Every row gives one point. Examples show where two turns around zero, p and q, send a point. Write where each new point lands after one turn and then the other. Backwards means that the second turn is done in reverse. Each puzzle has new turns, and all numbers are rounded.
(in the rows, 128 means zero)

Turn p:
[134 171] -> [125 171]
[105  94] -> [113  90]
[129  82] -> [139  83]
[139 149] -> [134 151]
[133 143] -> [130 144]
Turn q:
[100 101] -> [ 92 114]
[114 112] -> [109 119]
[133 170] -> [149 165]
[166 129] -> [163 114]
Where do these land?
p, then q: [175 156] -> [179 147]
q, then p backwards: [115 113] -> [109 123]
p, then q: [ 79 129] -> [ 80 138]
p, then q: [125 108] -> [121 109]
q, then p: [146 134] -> [147 131]

Turn p:
[138 136 184 143] -> [117 136 184 144]
[120 152 126 144] -> [107 148 123 136]
[107  94 108 123] -> [128  90 105 122]
[140 170 141 101] -> [131 170 144 100]
[135  88  81 130] -> [156  97  84 139]
Turn q:
[137 135  94 120] -> [143 150 103 130]
[166 108 170 101] -> [165  96 160  97]
[106 153 172 146] -> [ 97 128 176 139]
[111 133 104 166] -> [107 134 108 166]
[119 111 100 107] -> [128 133  94 108]
Where do these land?
q, then p backwards: [143 128 119 137] -> [142 120 120 135]
p, then q: [123 118 124  78] -> [157 129 123  86]
q, then p: [127 105 121 143] -> [132 109 111 139]
p, then q: [136 151 101 156] -> [120 156 116 162]
p, then q: [176 150 105 169] -> [140 152 136 193]
p, then q: [ 89 117 192 106] -> [ 95  93 159  74]
q, then p: [101 126 134 107] -> [117 124 126  95]

Turn p:
[128 130 115 156 171 124 109 114] -> [115 122 119 133 183 125 122 129]
[183 124 167  98  98 124 135  99] -> [185 131 154 113 106 120 135  78]
[ 77 143 145 124 160 122  92 113] -> [ 66 143 140 113 153 141 117 111]
[126  97 113 121 128 131 122 171] -> [126 101 126 110 113 118 114 167]
[176 128  98 142 109 150  95 194] -> [178 118 140 127 128 137  78 194]
[122 115 137 132  93 126 144 100] -> [132 117 120 150 100 130 135  96]
[138 139 161 160 129  95 150 111] -> [130 136 152 165 139  95 148 103]
[ 93 140 103 109 116 101 177 103] -> [105 156  80 139  98 110 162 113]
[109 136 113 109 150 179 129 149] -> [116 129 121 101 132 174 144 164]
Turn q:
[ 79 151 138 139 140 152  98 149] -> [ 88 124 135 138 134 144  78 153]
[175  91 140 123 165 101 116 135] -> [168 103 130 113 170 103 156 145]
[108 165 144 165 132 138 156 135] -> [100 148 153 170 115 142 133 145]
[ 91 140 125 129 102 119 128 120] -> [ 99 144 125 131 107 115 109 113]
[104 118 141 162 122 130 141 102] -> [ 98 112 135 161 119 116 137 110]
[203  75 101 105 132 139 146 154] -> [204  98  97 100 120 139 172 145]
[107 104 143 109 145 147  94 132] -> [111  90 128 102 146 133 103 135]
[140 170 131 125 101 146 134 103] -> [134 156 151 137 114 157 121  94]
[183  98  78 129 156 102 137 112] -> [176 129  79 130 162 118 174 119]
[134 154 119 120  71  92 107 141] -> [155 170 131 121 101  96  90 112]
[ 82 142 146 101 141 140 150 124] -> [ 73 136 141 104 120 144 133 135]
Where do these land?
p, then q: [ 94 134 129  90 157 174 131 145] -> [100 126 126  88  93 171 127 149]
p, then q backwards: [ 85  96 113 101 137 103 107 152] -> [ 66 104 133 102 122 122 121 145]
p, then q: [159 103 105 128 165 103  97 110] -> [136 126 100 100 186 114 139 129]
q, then p: [139  84 112 158  86  95 124 134] -> [155 121 102 155 122  76  97 112]
q, then p: [159 159 124 158  89 100 113 101] -> [153 152 142 165 166 119 116  88]
p, then q: [145 160 122 146  90 119 177  96] -> [152 158 130 190 116 135 151 104]
p, then q: [162 132 113 115 139 176 146 152] -> [168 122 131 110 111 163 148 160]
q, then p: [134 122 140 125 143 127 145 156] -> [133 126 143 123 109 118 138 154]
p, then q backwards: [127 110 158  94 128 143 102 102] -> [129 124 146  88 109 152 119  96]
q, then p: [112 160 142 125 137  94 112 162] -> [108 164 163 117 135 113 107 149]
q, then p: [ 92 148 149 168 136 172 154  98] -> [ 83  95 140 175 123 167 145 122]

Turn p:
[ 77 188 124 142  70 152 121 146 106 107 147] -> [124 154 117 145  43 172 133 132 137  99 102]
[ 64 147 103 153 124 105 107 197 155 106 157] -> [ 61 114 112 134  90 136 111 151 180  71 111]
[119 104 134 112 141 129 121  76 124 117 108] -> [123 129 140 103 134 117 117  98  83 147 138]
[168  99 112 130 126  98 160 111 129 141 112] -> [159 104 133 126 152  82 154 118 124 132 145]
[132 112 177 148 107 170 129 108  90 129 125] -> [146 128 161 170 116 164 125 113  97 164 128]
[164 113 115  93 144 136 157 147 126 107 132] -> [153  99 124  99 159 145 149 153 125 121 143]
[168 108 139 123 179  97 166 117 109 142  81] -> [143 116 135 133 202  91 163 126  89 130 118]
[155 112 160 110 123 102 144 129 150 130 104] -> [134 131 170 113 158 111 157 124 139 137 131]
[114 125 142 137 103 134  94 109  89 131 161] -> [123 140 135 153  81 133 106 146 105 153 144]
[144 155 122 127 156 120 147 130 160 125 159] -> [136 151 112 121 157 131 122 135 149  93 155]
[137 126 146 113 125 137  75 100  98 156 105] -> [131 154 134 127 122 115 109 137  99 189 104]
[121 119 105 107 148 135 162 144 158 162 139] -> [116 118  87 117 157 133 153 115 159 131 150]
[102 156  84 168 118 148  83 151 169 112 135] -> [117 125 103 123  94 133  68 118 176  97  96]
Turn q:
[147 159  97 128 132 129 143 165 145 169 144] -> [153 154 117 112 155 124 148 131 125 184 141]
[118 111 176  97 126 150 153 102 162 137 137] -> [124  88 151 118 115 134 136 124 177 117 169]
[148 145 141  89 101 117 100 138 152 138 106] -> [146 124 160  93  92 118 114 144 132 155 117]
[129 137 109 135 130 102 160  81  99 159 167] -> [149 148 108 172 132  92 128  82 136 127 160]
[136 114 164 110  91 161 148 147 136 137 102] -> [106 100 152 111  95 150 165 125 148 149 123]
[ 79 101  94 155 182  94 133 115  94  78  90] -> [ 93 132  97 122 177 111 104 102 100  54  84]
[120 146 123 121 158 130 120 150  95 103 164] -> [118 161 130 131 144 129 132 144  86 105 158]
[144  87 151 132 116 108 120 129 141 129 115] -> [120  83 118 130 108 111 125 143 132 132 113]
[110 115 137 168  76 121 124 143 151 105 111] -> [ 90 131 106 136 104 140 122 155 161 138  86]
[126 145 170 161 132 126  71 100 116 130 114] -> [119 116 170 173 124 139  76 141 118 128 110]
[161 158 108 135 139 167 151 165 129  78 143] -> [144 167 132 123 147 155 188 170 116 111 123]
[119 117  68 104 154 131 112 100 116 173 143] -> [176 131  96 116 142 135  98  76 103 133 152]
Where do these land?
p, then q backwards: [127 164 106 143 140 129 111 136 145 107 148] -> [102 125 111 127 125 118 109 105 145  92 136]
p, then q backwards: [147 112 153 152 147 111 103 117 101 147 112] -> [148 152 144 159 145  96 110 135 110 146 126]
q, then p: [107 158 141 103  93 159 148  91 101 112 122] -> [149 169 164 124 100 159 125  89 130 111 141]
q, then p: [166 175 125  93 146 157 168 152 123 141 157] -> [155 163 120 155 163 152 171 148 131 111 175]
p, then q backwards: [131 149 110 160  85 162 114 142 140 162 162] -> [127 126 118 147  71 134 124  82 156 141 156]
p, then q: [ 88 115 156 178 137  83 122 163 162 146  90] -> [ 77 110 134 127 163 110  78 128 180  99  99]
q, then p: [155 112 155 131  89 128 103  78 106 104 133] -> [153 104 182 152  86 120 116 114 145 122 113]
p, then q: [ 99 117 153 144 125 146  97 154 117 104 123] -> [ 89 109 140 127 116 170 110 124 130 135 114]
q, then p: [102  92 144 109 161 128 103 112 167 157 137] -> [106 103 129 104 133 126  83 152 135 165 164]
q, then p: [145 119 108  98 122 137 115  77 124 126  84] -> [172 125 176  99 129 118 120 114 107 151 124]
p, then q: [158 146  83 116 116  86  93 160 157 107 117] -> [131 120 131  58 108  91 123 169 127 130 106]
q, then p backwards: [121 109 106  95 160  90 170 139 102 140 156] -> [123 116  94 113 152  87 164  79 138 146 131]
q, then p: [115 133 157 160 117 123 173 153 124 156 114] -> [ 85 139 108 147 143 116 147  81 134 124 139]
p, then q: [130  91  94 109 155 154 172 118 123  82 138] -> [145 103  96 128 107 145 153 118  90  77 162]

Turn p:
[119  99 150 168 117 129 131 121 102 161 121 114 135 123] -> [134  87 140 155 116 117 143 148 116 153 118 100 138 122]
[179 139  79 163 106 130 127  99 133 144 147 120 146  70] -> [182 142 140 153 147 159 122  77 130 159 122 108 153  80]
[ 91 159 153 101  52 133 127 113 175 142 103 128 114 135] -> [ 65 133 135 126  58 167 113 116 136 127  99 141 107 105]
[113 172  84 124 176  98 116 144 126 148 139 132 108 139] -> [153 167  85 106 143 113 135 147  94 137 138 163 109 105]
[100 119 164 137 117 154 142 139 121  87 105 142 148 107] -> [ 92 129 175 146 134 144 153 148 142 107 124 123 144 152]
[130  93 139 110 152 152 145  98  97  88 135 179 120 128] -> [137  90 151 122 158 134 162 104 134  92 142 152 123 178]
[119 143 165 117 131 161 101 118 125 137 125 111 114 123] -> [104 119 147 113 130 151 112 142 117 159 127 121 104 147]
[140 123 120 153 120 111 163 105 132 130 113  60 137 102] -> [143 150 141 143 111 114 147 111 133 143 131  55 118 101]
[133 153  99 113 102 134 121 165  83  86 131 155  83 147] -> [163 136 127 133 127 164  98 160 117  60 136 159 109 139]
[145 159 144  95 127 103 100 142  99  94 128 185 121 134] -> [123 130 155 126 152 121  89 126 104  82 134 189 118 136]
[137 105 121 153 112 105 122 146 126 116 164 122 106 103] -> [161 114 139 140 136 125 120 145 167 126 143 129 125  93]
[144 114 135 107 169 125 193 174 152 130 125 143 133 164] -> [144 160 107 110 107  71 143 133 158 112 112 143 148 184]
[134 106  95 129 166 134 111 123 139 142  77  98 103 126] -> [132 134  85 118 164 125 142 132 121 133  88  88  97 128]
[ 98 137 147  68 125 128 103 128 140 152 145 135 186 141] -> [ 72 120 128  71 115 121 111 118 105 138 141 148 171 124]
[139  98 126 183 148 122 118 105 169 161 162  97 167 179] -> [117 108  66 161 123  93 129 112 145 190 165 102 158 128]
Turn q:
[107  81 130 119 119 106  95 193 111 126 125 133 168 132] -> [104  93  95  96 110 149 125 180 113 107 129 136 175 141]
[ 89 111 132 137 154 127 129 101 118 131  84 136 151 119] -> [127  87 123 133 132 106 142 102 103 109 106 114 149  99]
[127 171 112 138 130  86 131  90 149 185  99 138 110 154] -> [133 158 147 163 150  84 138 120 125 152  58 119 134 146]
[127  91 149 119  95 139 181 144 107 129 128 101 110 141] -> [174 126 114 118  93 178 137 128 100 134 130 113 107 139]
[136 118 137 120 119 166 126 171 137 129 139 104  87 184] -> [135 144 127 129 146 199  92 141 118 113 119 137  99 156]
[194 156 122 142 115 158  96  93 121 139 125 139 130 104] -> [145 170 164 146 121 101  96 118 155 135 146 166 144  94]
[130  99  90 103 122 155 122 108 128  90 118 113 128  91] -> [143 116 110  71 130 115 107  97 135 130 150 140 117  97]
[167 152 111 178 110 135 172 128 121 130 110 159  72  81] -> [170 167 108 163 107 120 153 133 181 137 112 142  86  75]
[117 150 113 156 128 139 156 140 110 172 131  64  72 167] -> [148 165 139 147 129 157  91 146 109 128  80  69  77 132]
[111 127 122  98 133 145  87 107 118  75 183 126  87  89] -> [ 80 122 159  70 130 128 127 119 143 137 168 151  72 104]
[136 145 115  99 163 111 151 124 115 124 177 192 157 166] -> [ 82 142  93 170 136  98 148 125  91 144 168 157 119 167]
[119 122 123 163 122 123 148 137 151 143 119 106 135 130] -> [147 112 117 144 122 133 117 131 149 131 108  94 133 136]
[142 135 147 126 137 103 113 148 136 115  96 111 168 126] -> [144 121 134 119 144 115 139 146 135  95 139 117 175 142]
[142 142 147 141 108 128 139  91 141 125 147 143 170 196] -> [125 132 144 175 104 118 114  89 117 120 137 140 144 195]
[ 94 150 136 105 131 113 114 158 122 116 136 149 143 120] -> [ 80 133 117 112 135 135 162 138 127 118 135 123 146 133]
[116 140 110  97 136 164 107 116 138 142 140 130 126  81] -> [101 138 134 103 150 130 117 108 136 164 143 128 136  84]
[121  88 180 136 154  78 107 127 153 105 119 130 160  96] -> [136  51 154 117 136 109 168 155 142 118 147 131 160 136]
Where do these land?
p, then q: [123 123 138 143 138 112 158  86 144 134 104  89 135 185] -> [134 138 128 109  87 106 113 127 127 139  85  88  86 156]
q, then p backwards: [113 112 112  87 105 118 101 156 129 162 159 104 126  96] -> [ 99 140 143 103 140 161  99 152 141 167 146  92 142 111]
q, then p: [127 122 165 125 110 118 141 130  96  88 139 134 141  87] -> [147 125 162 113  84 138 129 112 169 113 147 131 145 126]
p, then q: [161 181 177 137 138 135 147 165 117 132 149 137 124  84] -> [120 157 180 177 138 152 158 158 131 120 125 151 169 140]
q, then p: [117 138 117  75 143 155 120 147 146 116 121 153 164 118] -> [129 134 116  91 145 134 170 108 104 136 162 143 159 129]
p, then q backwards: [137  85  85 167 153 113 119 104 178 124 105 107 154 158] -> [ 97 162  84 140 160 133 181 143 158 131 112 160 161 109]
q, then p: [126  84 103 167 155 133 175 144 133 139 106 114 123 181] -> [166 113  81 168 175 143 109 138 127 104 118  86 114 130]
q, then p backwards: [ 98 161 156 132 157 116 111 120 101 104 151 141 103 106] -> [ 76 126 156 127 129  99 130 103 128  93 107 118 125 106]
p, then q: [152 148  85  78 129 122 100 137 106 114 108 131 132 118] -> [113 147 144  98 155 103 128 115 109  91 162 148 123  99]
q, then p backwards: [123 161  99 104  94 137 121 152 146 101 149 137 119 123] -> [118 141 122  96 146 149 131 132 185 105 136 119 126 135]
p, then q: [132 155 162 131 129 163 149 104 112 121 129 134  86  75] -> [158 141 169 171 139 185 145 120 113 131 122 146 114 119]
q, then p: [131  76 114 151 134  76 161  98 158 152 103 159 135 168] -> [152  93  79 182 133  82 129 111 115  94  88 111 136 127]
p, then q: [102 173 175 169 112 146 121 130 101 133  95 128 111 105] -> [127 135 141 165 101 189 144 154 124  97 102 114 129  95]
q, then p backwards: [134  94  98 169 116 138 131 102 121 178 155 119 154 178] -> [181 148 164 147  89 135 116 138 119 171 113 123 129 177]
q, then p: [143 107 135  84 105 139  66 144 132 121 147 133 113 138] -> [ 97 110 134  91 134 141 118 140 116 121 119 184 148 162]
